Each row is a point. A path goes straight from each point to the next, and from the last back to the first. The post is the endless flat space through its rows: a point in 2 columns, a line in 3, a plane in 4, and so on, so that a path can go around it. Count how often the path circles the post. Going back the other way cancels.
In the rows, zero is written as 128.

Post (2 x 3):
[[119 161 130]
 [149 112 138]]
Path (25 x 3):
[[171 172 133]
 [177 152 112]
 [ 87 152 113]
 [ 61 174 123]
 [ 48 158 144]
 [ 79  90 117]
 [153 168 100]
 [182 135 138]
 [145 144 149]
 [119  89 166]
 [ 97  99 132]
 [128  30 128]
 [ 85  86 149]
 [154 119 176]
 [168 146 143]
 [172 147 126]
 [122 140 117]
 [ 91 146 134]
 [128 121 158]
 [190 123 169]
 [216 131 135]
 [165 108 122]
 [ 55 185 113]
 [106 110 154]
 [166 104 151]]
Times around: 2

Post (10 x 11):
[[112 151 128 156 114 112 108 116  95  91 146]
 [103 120  41 125 123 112 160 132 145 131 143]
 [107 151 159 138 119  95 104 160 161 132 166]
 [ 86 116  77 159 124 100 143 133 161 125 103]
 [149 150 123 130 164  48 117 102  95 134 114]
 [170  93  90 116 157 135 162  94 114 141 105]
 [158 110 151  71 156  84 154  84  74 157 124]
 [142 105 132 131  51 154 160  93 197  80 180]
 [112  73  84 103 118 133 125  90 170  88 164]
 [156 123  88 147  81 143 147  70 136 145 122]]
Path (25 x 11):
[[ 96  56 102 117 144 110 142 143  99 127 126]
 [123 103 129  60 110 101 201 165 125 174 146]
 [181 126 135 205  93 118 165  96 216 106  47]
 [182 127  79  95 178 110 152 105 113 148 120]
 [ 90 106  72 161 130 100 139  99  76  66  72]
 [ 78  63 147 112 143  75 127 102 117 125 114]
 [113 108 113 101 171 137 187 214 161 165 191]
 [199 114 139 100  53 131 102  86 164 132 215]
 [ 74 145 105 139  45 129 125 137 136  80 147]
 [113 125 144  97 121 139  81 110 176 151 175]
 [130 146  85 132 125 112 126 102 192  96 178]
 [100 132  88 118  60 113 150  79 120 106 145]
 [155  70 140 129 113 114 105  82 117 100  85]
 [143 103  72 118 161  81 172 164 157 119 114]
 [155 108 141  96 120 127 166 134 109 149 164]
 [ 81 147 183 112 126  39  60 140 103 113 136]
 [148 152  52 144 131 136 119 125 201  25 164]
 [109 138  87 155 138 154 125  75 132 103 171]
 [121 118 144 188 127  78 129  96 184 113 126]
 [ 89  98  96 136 111 109 141 108 102  80 129]
 [128  82 133 116 139 130 160 109  68 107  60]
 [167 132 123 133 128 109  97  51 129 111 129]
 [183 157 119 142 154  88  62  75 138 128 185]
 [ 79 126  91 124  95 159 177 122 137 136 177]
 [134 123 147 119 147 104 142 107 146  72 205]]
Times around: 2

Post:
[[120 161 135 143 194  89 118 128 158  36 102 121 147  94  32 117 113 154]
 [134 149 174 126 135 126 131 134 174  77  89 150 138 103  61  64 160 128]
 [196 183 131 112 110 126 129 110 140  68  98 103 101 106  91 120  94 102]
 [134 115 100 143 139 150 137 147 134 141 138 144  72 153 170 164  93 119]
 [196 156 164 136 176 145 148 111 163  94 137 124 128 109  66  32 136 126]
 [109 138 115 133  87 180 163  87 149 128 130 120 133 166 129 124 118 138]
 [108 143 148 134 104 116 129 102 108 183 137  82  93 119 111 141 137 107]
 [ 89  42 127 108 122  96  78 167 134  94 174 107 128 165  93 145  68  85]
 [160 161 103 101 108 139 140  96 143 150 144 167 115 174 154 161 137 119]
 [152 140  75 166  98  70 107 106 161 100 118 151 138  84 103  61 143 153]
 [103  65 129  96 125 174  91 152 117 130 137 111 201 145 168 170  84 104]
 [120  60 190 111 130 112  87 165  68  99  98  86 157 178  94 156  96 132]
 [124 169 129 123 105 187 125  53  95 129 130 146  87 155 187 146 159 101]
 [122  62 157 146 105 117  73 158 142  98 157 131 149 134 128 182  90 132]
 [140 124 109 137 128 151 158 109 126 140 142 101  96 150 142 176 172  86]
 [123 103 148 112 124 116 153  70 138 141  95 121  95 150 141 140 116 104]
 [135 135 127  95 106 175 184 102  86 117 158 107 128 123 142 134 141 147]]
Path, 24 rows:
[[140  89 102  76 137  93 181 147 122 121 191 157 144 130  71 141  74 142]
 [156 100  90 101 144 186 143 146 123  54 173 149 130 125 100 149  88 154]
 [166 102 140  76  59 144  91  36 131 136 106 107 248  79 131  89 186 118]
 [108  97 199  98  74 182 183  92  92 116 155 110 137 121  50  92 110 140]
 [163 159 220 130 157 133  94 143  98  36 131 146  42 155  91 157  72  90]
 [111 117 194 133 105 153 123  98 110 116 111 117 109 141 147  93 159 125]
 [150 126 132 111 166 134 124  69 169 164  70 184 133 197 148  86 204 119]
 [110  70 140 153 135 124 142 166 117  62 141 111  62 105  64 162 128 123]
 [122 143 111 123 100 161 168 150 156 145 121 153 139 125 122 100 130 126]
 [131 183 158 118 175 128 120 151 116  43 113 132 118 165  66 162 110 134]
 [ 35 108 105  85  82 124  79 143 117 166 118 100 159 156 137  52 152  76]
 [120  87 115 160 160 145  91 118 158  92 145 174 133 181 131 180 186 178]
 [163 100 114 185  46 142 122 143 150  98  86 157 106  97 137 154 130 132]
 [142 156 144 129  49  85  95 103  65 143 187 133  94 119 148 192 156  64]
 [ 97 192  79 141 140 200 170  48 107 184 130 161 144 153 176 205 119 112]
 [108 111 101 101 131 123 168 158 141 103 146 137  97  94  74 146  80 168]
 [132 133 146 147 137 180 111 145 138 156 144  94 112 145 136 102 144 133]
 [134 100 147 144 186 101 108 111 111 111 160  84 128 157 105 127 100 122]
 [183 108 168 185 126  97 148 111 130  98 119 161 114  90 112  99  95 153]
 [144  94 123 116  92 155 134  86 172 170 126 150 185 114  96  83 155  75]
 [100  58 147  62 125 150 123 100 130 143 110  92 142 173  99 111 110 108]
 [120 122 137 140 149 105  87 102  55 112 149  30  46 103 124  87  95  75]
 [203 155 176  81 175 115  93 149 159  82  25 171  82 157 123 107 109  98]
 [175 111  82 112  36  96 143  84 173 164 105 124 134 172 100 110 140  95]]
Times around: 1

Post (17 x 18):
[[133 151 129 165  82 120  73 166 195 118 155 137  78 153  99 124 113 146]
 [155 164 143 120 143  97 134 130  98 144  84 105 168 196  97  74 144 114]
 [133 103 118 157 111 155 101 157  96 110  68 120 122 162 155 137 139  79]
 [128 133 140  56 116 110 129 160 125 101  80 133 175 189 132 108 137 119]
 [114 188 149 150  86 151 122 116 128  74 166 128 160 152 111  69  92 107]
 [137 121 167 198 130 130  52 149 176  94 176 120 167 113 168 116 123  91]
 [170  53 133 157 124 142 114 109 148  83 109 110  44 152 111 105  92 158]
 [104  99  71 109 129 117  96 107 185 133 184 168  96 155  91 143 158 146]
 [ 73 112 143 110 160 125 153 152  75  80 127 117 130 151 118 111 161 168]
 [126 157 141 128  97 120 144 159 125 150 146 144 178 162 171  97 198 102]
 [ 73 104 143 132 128 107 140 144 156 139 103 130 168 113 136 104 147 199]
 [149 123 124 140 125 182 113 108 124 153 172 141 168 102 132 146 160  93]
 [ 97 105 181 127 151 109 122  82 136 143 144 117 101 107 145 160 124 141]
 [117  94  78 113 123 118 121 142  76 132 153 123 163 156 167 134 127 149]
 [112  70 110 178 137 206  83 156 129 134 125 149 125 131 178 103 102 140]
 [ 88  72 108 109  70 119  85 141 156 105 157 111  89 152  95 102 105 136]
 [108 109 112 111 141 156 103  89 102 121 113  91  87 138 176 129 127 138]]
Path:
[[113  89 180 121 113 169 139 119 103  85  85  83 146 117 125 117 135 135]
 [196  85 157 153 121 138 106 118  88 112 122  80 133 170 158 128 151 133]
 [131 145 122  77  54 155 131 178 131 146 155 148  91 192  76 124 116 132]
 [171 120  70 160  95 145 157 140 108 152 195 173  90 162 129 149 138 141]
 [129 168 153  91 173 131 106 103 181 103 128 132  69 139  68 106 178 147]
 [169  88 135 167  60 127 136 172 107 132 124 161 191 141 166  90 136 156]
 [ 86 121 215  96 115 114 123  94 177  41 100 103 126 148  92 107 109 182]
 [158 147 103 102  99 150  96 160 185 127 151 124  50 190 139 142 162 133]
 [122  42 131 118  89 147 152 137 149  77 130 104 181  82 164 116 126 108]
 [ 96 156 123 129 135 138 151 157  76  82 138 138 111 182 171  52 155 111]
 [134 111 107 140 115  99  66 115 164 163 112  71 234 119 155  94 101  95]
 [128  61  82 147 120 140 117 108 151 132 141 137 154 113 140  99  76 173]
 [130  82 110 132  80 125 132 173 113 130 129 127 126 104 206 132 120 211]
 [199 144 133 199 111 108  90 115  77  87 133  84  88 195 189 127 164 103]
 [113 172 158 141 106 115 132 142 150 123 122 105 144 169 160 128 149 152]
 [119 173 147 165 155 211 139 173 127 146 224 155 168  87 101 120  99 149]
 [161  81 105 118 152 107 177  93 108 198 175 150 146 104 133 134 152 189]
 [ 81  78  54 126 124 158  62 180 111  97 210 201 122 149  94 138 120 114]
 [165 132 133 170 145 140  67  64 128 108 123 164 159 157 138 151  92 111]
 [ 98  49 144 138 113 190  89 108 166 180 136 120  82 142  88 133  86 154]
 [105 177 116  85 149 121 134 161 143 161 155 127 216 161 118 107 158  95]
 [116 161  90  86 171 127  90  92 163  89 139 138 131 143  75 144 144 106]
 [107 121 166  97  87 189  96 109 112  84 135 122   7 133 161 128 161  80]
 [186  47  99 175  85 159 134 102  77 150 148 139 200 101 183 128 164 101]
 [ 91 115 124  82 160 104  87 119 209 110  98 175 138 198  89 102 130 149]
 [181 121 160 180 139 163 186  57  94 141 106  68 178 113 161 117 160  88]
 [114 191  94 151 169 132 113 115 173 149 134 158 165 159 146  77 127 121]
 [126 213 125  96  74  96 101 180 142 113 139 102 201 141 140  37 129 169]
 [171 143 150  84 132 116 132 178 112  67 164 164  98 180 171 113 119 223]]
Times around: 5

Post:
[[120  91 135 149 124 123 128 151 136  62 159 121 172 123 135 113 108 137]
 [ 84 101 165 154 144 134 120 165  97  83 153 144 148 128 141 139 136 110]
 [124 122 118 158 131 102 126 112 117 112 168 107 111 120 134 108 146 102]
 [ 82 150  97 110 127 121 130 136 134 123 103 159 109 151  90 111 146 123]
 [ 99 167 131  73 109 116 114 134  76  97 112 144 114 156  94 117 160 125]
 [120 151  68 112  78 148 131 129 111 153  93 113  93 154 143 119 118 165]
 [121 168 111  93 123 149 151 108 133 124  84 115 129 171 148 140 147 159]
 [ 72 145 130  72  96 136 140 106 116 145 117 109 135 165 141 111 139 147]
 [116 100 138 177 135  63 132 146 117 124 132 116 129 151 120 101 123 104]
 [103 102 139 163 158  97 105 136 122 107 167  82 119 149  94 137  99 114]
 [121  94 136 169 110 116 119  83 117 102 125 116 120 147 142 117 107 127]
 [133 174 125 118 136 148 124 111 131 169 103 109 127 131 157  92 115 157]
 [150 153 139 156 101 101 129 121 166 164 144 107  98 153 164 129 104 150]
 [135  52 149 128 139 126 100 128 118 109 171 118 143 148 119 137 131 131]
 [ 74 128 144  87 127 107 153 143 100  88 102 138 108 100 105 125 142  94]
 [110 146 107  94 108 167 165 130 111 128 114 147 117 174 127 122 110 115]
 [128 101 133 170 110 115 135 115 110 138 146 118 154 115 114 142 103 115]]
Path, 28 rows:
[[160 132 138 135 120  84 136 122 138 110 124 151 205 140 112 123 113 161]
 [101 119 147 141 191 153 124 117 129 118 161  98 109 166 155  83 125 142]
 [121 103 113 133  24 104 166 100 101  81 131 135 171 204 147  84 136 147]
 [112 135 173 144 114 124 171 135  98  87  83 112 125 108 147 128 124  82]
 [ 83 123 154 104 113  72 160  77 153 129 128  62 107 152 159 145 142 105]
 [123 160  86 100 130 163 123  92 104 110 140 137 145 166 153 153 142 138]
 [106  91 109 111 132  38 122 105 139  93 131 118 120 162  63 103 133 153]
 [116 122 115 120  54 146 180 143 105 142 109 141 137  84 115 116 119 128]
 [146 157 104 146  69 197 131 117 129 101 137 150 184 145 179 111 158 169]
 [ 65 134 125  90 150 146  85 147  84 116 134  75 107 155 135 138 125 117]
 [ 40 109 165 111 157 108 130  70 103 130 150  89 127 149 183 116 119 100]
 [124 124 151  83  76 109 181 111  91 167 112 177 150 159 149 145 133 136]
 [ 98 132 101 124 102  75 161 135 147  98 176 113 106 209 126 120 111 134]
 [172 171  57  81 139 112 121  96 122 129  93 133 124 249 132 111 134 165]
 [106  92 109 118  91 161 157  86 113 116  93 158 156 144 141 113  90  85]
 [ 88 134 149 132  75 167 116 156 113 115 150 145 107  90 145 106 141 112]
 [ 79 104 155 116 121 126 105 153 161 108 172 104 112 183 103 115  99 158]
 [100  92 164  74  93  75 150  85  86 137 138 118 121  94  91 122 134 116]
 [106 105 121 142 128  34 115 104 113  97 185 102  66 127  93 121 114 112]
 [ 88 115 154 112 127 109 114 120 168 116 167  89 111 194 158 115 152 176]
 [123 129 168 146  91 130 140 165 100 125  70 149  84 143 212 129 152 147]
 [ 91 140 188 113 117 144 156  96  92  56 123 134 171 106 143  96 122  81]
 [165 127 110 171 138 105 126 170 103  80 120  96 178 183 139 137 106 145]
 [177 149 117 116 151  84  95  76  81 110 126  76 109 109 158 100 137 171]
 [148 183 125 148 147 100 123 113 136  70 153 104 142  98 111 104 139 145]
 [ 84 133 142  78  92 120 141  92  67  85 129  84 114 166 122 111 171 115]
 [132 102 114 111  84 130 126 114 112 141 120 113 141 133 112 118 129 100]
 [126  99 107 143 137  99 122 137 137  93 129 136 113 174  92 148 100  90]]
Times around: 3

Post, 17 rows:
[[163 127 171  93 124 171 144 145 148 194  92 117  94 145  89  87 122 163]
 [196 161 140 141 133 116 115  79  69 133 170 103 153  97 108 120 136  99]
 [111 133  67 122 100 104  72  89  90 133 129 127 134 114 189 146 177 149]
 [ 93 156  93 144 105 134  73  83 121 123  53 113 142 143 143  79 112 171]
 [169 151  91 101 136 120 124  82 124 128 124 168 133 143 130 150 116 117]
 [120 129 189 180 106  63 143  73 114 148 153  91 134 146  80 103 125  90]
 [131 113 108  78 175  89  67 152 103  75 137 147 166 154  86 145 146 164]
 [143 113 172 110 134 147 106 153 124 105 135 124 105 112 122 145 131 121]
 [171 122  95 184 129  51 116 119 134 140 122 134 146 116 159 126 145 119]
 [170 171 122 147 101  91 154 128 123 107 117 104 123 130 141  96 114  80]
 [119 136 139 152 155 119 143 169 112 103 143 109 123 131 111 137 172 154]
 [181 102 147 161  89 163  99 171  96  94 138 105 176 133 110 169  96 190]
 [170 128 168  94 141 126 145 133 136 151 168 133 120 100  75 115 114 164]
 [137 199 117 117 120 106 108  96 108 127  91 128 104 135 225 135 153 131]
 [110 125 150  96 148 131 115 132 117 183 114 124 131 129  95 161 105 124]
 [159 146 172 136  98 184  99 130 140 172 182  94 134 101 102 152 146 136]
 [ 97 106 108 141 116 165 148 157 133 108 130 137 161 185 202 141 128 173]]
Path, 26 rows:
[[126 144  96 124 147 125 100  83 111 151  89 125 123 135 135 144 179 172]
 [151 210 150 132 127 188 136 175 151 129  93  90 131 141 114 107 183 154]
 [152 137 137  81 127 146 111 147 149 127 136 143 173 115 109 160 145 120]
 [118 127 145 149 131  79 142  91 104 106 165 187 128  89 147 152 114 164]
 [ 53 114  98 156 175 157  84 151  89 106 133 153 126 125 150 143 149 179]
 [162 180 126 107 167 162  98 127 122 143  73 132  90 197 185 142 146 102]
 [175 171 181 116 159 163 127 117 125 120 174 104 165 183  57 164 175 176]
 [108 107  72 112 154 141 109 152 120 110  73 155 177 155 116 145 109 205]
 [119 116 131 168 102  35  45  66  76 131 179 117 178 136 131 161 186 102]
 [187 115  75 136  67 119  49 142 174 100 146 147 135 107 146 145 217  10]
 [152 138 161 157 103 125 135 162  98 100 169 101 147 166 111 127 152 163]
 [158 163 131 120 155 172 172  93  99 114 177 115 111 102  94  86 119  98]
 [177  86 192 155 122  78 101 151  84 164 131 115 114 102 182 170  75 157]
 [147  86 204 106 133 120 161 152  84 140 213 145 110 172 150 178 163 143]
 [150 110 100 131 126  49 136 129 101 127 104  99 126 161 134 141  88 124]
 [ 96  86 110 158  52 132  66  27 103  76 125  66 134 114 155  71 158 142]
 [175 177  92 137 135 107 115  86 136 167 122 159 149 131 161 157 215 124]
 [120 172 183 143 102  98 108 124 124 201 108 128 130 115 171 116 131 103]
 [136 179 105 166 126  85 125 120 168 127 183 141 138 167 119 145 132 136]
 [132 144 145 124 119 115 182 146 111 157 190 117 115  97  79 111 114 204]
 [107 187  21 128 166  68 148  64 153 165 104 144 144 145  56  70 100 151]
 [145 131 191  99 135 109  94 172 149 151 163  67 154 146  10 141 163 249]
 [136 126  86 120 107 142  91 110 145 132  34 156 175  99 141 139  82 185]
 [150 119  91  83 103  98  91 123 116 173  65 176  81 134 105 157 148  56]
 [146 188  50 139 167 103  91 156 129  76  61 142 184 190 120  88 103 169]
 [148 134 216 124 132  70 104 170 110 156 185  57 100 128 119 135 187 149]]
Times around: 4

Post:
[[147 144 166 123 166 134  90 135 127 112 101 185 108  65 104 142 131  73]
 [121 158 128 133  99  97 115 133 129 176 139 107 183 161 110 140 104 152]
 [129 141 122 102 100 138 120 124 127 171 142 152  99 154 142 123 111 143]
 [ 95 128 119  61  99 168 128 150 136 134  96 119 136 128 127 145  81 128]
 [131 139 108 145 149 154  88 121  81 115 136 143 116 134 147 139 114 104]
 [133 134 101 122  74 136 148 127 105 152 152 107 122 181 126 154  91 153]
 [162 127 145 128 100 112 135 119 137 110 157 156 167 125 174 162 126 129]
 [166 129 113 163 107 152 127  86 167 144 146 134 152 147 138 103 147 119]
 [136 141 144  93 143 149 106 140 165 111 163 117 177 115  95 146 145 149]
 [115 127 116 137 145 151 146 136 110  92 160 144 121 105 130  93 160 115]
 [155 126 130 153 159 103 108 103 140 113 114 141 140  96 153 165 128 112]
 [124 137 143 144  95 125 117 128 135 149 140 108  92 178 101  83 117 114]
 [132 140 137  71 142 147 160 151 116 108 112 123 157 132 141 159 118 132]
 [109 139 136 153 128 152 115 132 135 129 114 126 128 141 121 137 116 133]
 [106 162 108  95 119 120 139 121 114 130 124 148 118 170 120 125  96 142]
 [116 116 159 132 118 138 112 132  76 103 132 109 111 136  98 116 144 131]
 [148 143 128 163 114  97 130 141  78 119 105 102 114 137 123 115 136 163]]
Path, 29 rows:
[[151 164 140 119 165 115 122 118 111 156 134 100 160 164 113 123 134 120]
 [106 114 191 180 124 105 110 136  98 113 160 148  99  80 146 101 198 161]
 [145 132 105 108 121 123 153 130  65 114 153 130  68 160 118  56 182 121]
 [140  98 130 190 136  89 118 145 112 117 102 136  94  97 122 144 129 152]
 [136 120 150 105  97 159  92 129 123 151  53 128 126 110 131 139  92 128]
 [130 128 104 135 119 134 121 121 113  87 148 108 136 122 142 154  92 107]
 [128 129 163 154 119 103 114 119 109 125 113 119 145 145 125  94 133 161]
 [170 144 140 157 127 160 150 159 118  96  83 120 124 150 137 138 136 171]
 [118 103 181 159 116 156  59 136 116 116 126 162 141 117 117 146 135 139]
 [160 134 177 100 150 157  97 147 151  95 121 140 136 112 101 151 109 104]
 [144 148 156 163  98 107 151 137 109 144 122 123 123 158 131 150 115 157]
 [112 157 105  79 107 146 161 122  92 146 165 140  87 144 126 121 129 114]
 [140 128 146 135 142 159 138 116 140  88 122 133 136 116 141 182 139 100]
 [115 134 135  56  83 184 121 144 146 135 122 138 153 114 146 186  67 117]
 [131 137 123  87 103 163  84 121 132 192 109 130 139  83  80 207  87  99]
 [147 159 128 139 114  95 122 174 119 148 141 117 102 147 148 121 129 131]
 [123 158 127  94 102 122 116 126 129 196 120  78 137 181 112 121 124 173]
 [148 151  98  96 121  95 120  95 143 135 157 128 142 108 126 167 103 109]
 [156 129 103 125  90 167 135 118 114 156 120  98 149 141 125  88 170 150]
 [150 141  67 171 131 154 144 155 159 143 161 143 114 154 129 128 109 104]
 [138 132 120 216 133 125  90 157 128 127 108 142 130  78 103 108 142 188]
 [117 121 136 122 134 154 149 128  95  91 156 116 148 125 116 160 108 117]
 [122 138 128 104  87 166 156  94 160 138 164 118 133 175 148 208  66  86]
 [ 98 151 126 118  66 116 120 154 118 142 155  86 154 168 109 166 106 152]
 [ 70 150 161 148 155 135 118 116 115  67 187 148 186 110 139 185 128  91]
 [163 151 230 129 124 142 112 122 174 160 127 145 166 153 148 249  89 154]
 [147 125 181  91 120 165 153 162 157 142 104 149 124 128 157 125 124 116]
 [122 103 115 158  98 111 128 127 147 180  78  97 105 130 118 122 109 174]
 [120 144 148 136 143 106  83 127 123 126  63 148 107 108 148 133  99 142]]
Times around: 2

Post (17 x 18):
[[135 120 117  69 177 100 128 120 193 124 146 127 107 116 126 107 137  91]
 [135 142  68  97 143  82 126  93 139  77  76 157 149  77 116 100 171 130]
 [172 109 136 153 101 122 147 103 181 103 126 119  74 161 115 125 118 115]
 [119 147 155 164 107  73 118  95 114 114  72 188 144  69 149 133 143  37]
 [127 112 129  84 178 118 125 177 175  76  83 121  94 135 102 117 124 130]
 [163  76 206 141  92  92 132  98 134  88 119  91 174 132 122 107 142 106]
 [114  67  74 123 142 125 114 100 125 186 112  70 141 107 119 148 170 119]
 [127 137 109 102 129  66 173 166 115 118 109 100 147  88 132 125  90 112]
 [109 146 117 161 107  67 138 130 119 157 174 101 141  72  99 135 160 123]
 [140  60 123 127 149 120  89 138 136 111 152 146  76 128 138 136 111 125]
 [116 109  93 173 124 118 110  93 125 184 142 117 132 110 117 127  93 155]
 [102 168  71 126 145  82 171 149 158  78 121 163 153 139 140 116 144 123]
 [152 120 142 150 113 116 117 163 183 107 104 132 147 149 190  89 160 129]
 [118 148 120  96 103 105 113 123 146  67 112 119 114  93 115 157  90 122]
 [165  84 203 111  69 117 140  67 177 168 123 140 121 182 134  79 171 121]
 [131 140 164 134 140  80 116  86  73 109 121 126 131  85 154 154 142  98]
 [ 91  94  63 126 159 168 128  96 120 106 107 140  77  99 114 110 111 128]]
Path (22 x 18):
[[164 100 117 124 189 119  91 125 182  77 124  86 114 121 115 169 137 107]
 [127 156  77  53 194 172 173 137 205 116  64 154  31 158 174  88 112 147]
 [ 78  92 148  76 208  52 107 105 109 111 170 104 106 100  74 157  89  99]
 [100 110 181 102 160  89 182 192 145  88  88 153 154 163 125  48 137  71]
 [145 107 116  99  58  69 162  93  98 153 119 142 194 109 113 102 166 113]
 [108  72 104 117 138 103 182 126 102  62 109 107 208 137 131 143 187 188]
 [ 99 108 159  49 181 123 176 121 154  78 116 152  44 149  87  94 146 141]
 [ 46  91 138 196  94 121 141 117 125  89 127 166 142 133 139  76 104 104]
 [120 155  52 103 136 122 133 137 166 146 176 105 100 137 133 138 131 129]
 [169  90 118 135  96  95 147 141  89  78 123 115 166  77 154 144 111  70]
 [123 105 118 145  98 139 121  92 155  99 115 105  97  45 106 121 149 148]
 [ 70 163  96 134 141 108  93 194 186  93  62 159  67  75 173 107 144  70]
 [155 139 106 168 137 106 132 140 172 132 153 117 107 135 129 108  84  88]
 [181 154 161  94  81 102 101 171 203 106  85 177 152 124 121  87 125 188]
 [120  79 123  87 106  93 143  92  91  88 117  99 137  77 121 173 205  99]
 [126 120  76 101 120 143 162 110 161 133 108 116  84 193 178 121 125 202]
 [143  81 148  85 131 111 160  96 135 120 133  84  76 185  43  84 139 116]
 [159  93 152 180 139  98 217 110  84 110 122  93 154 202 123 135 202  90]
 [121 130 123 135 187 129 150  81 121 180 172 122  75  39  66  68 128 171]
 [163 105 161 143 136  81 153 148 210  97 120  47 116 138 109 148 113 133]
 [113 155  55 109 114 125 137  91 178 181 139 122  62 129 155 139 155 113]
 [160 162 103 163 117 128 145  85 176 103 185 152  95 135 103  49 119 124]]
Times around: 5
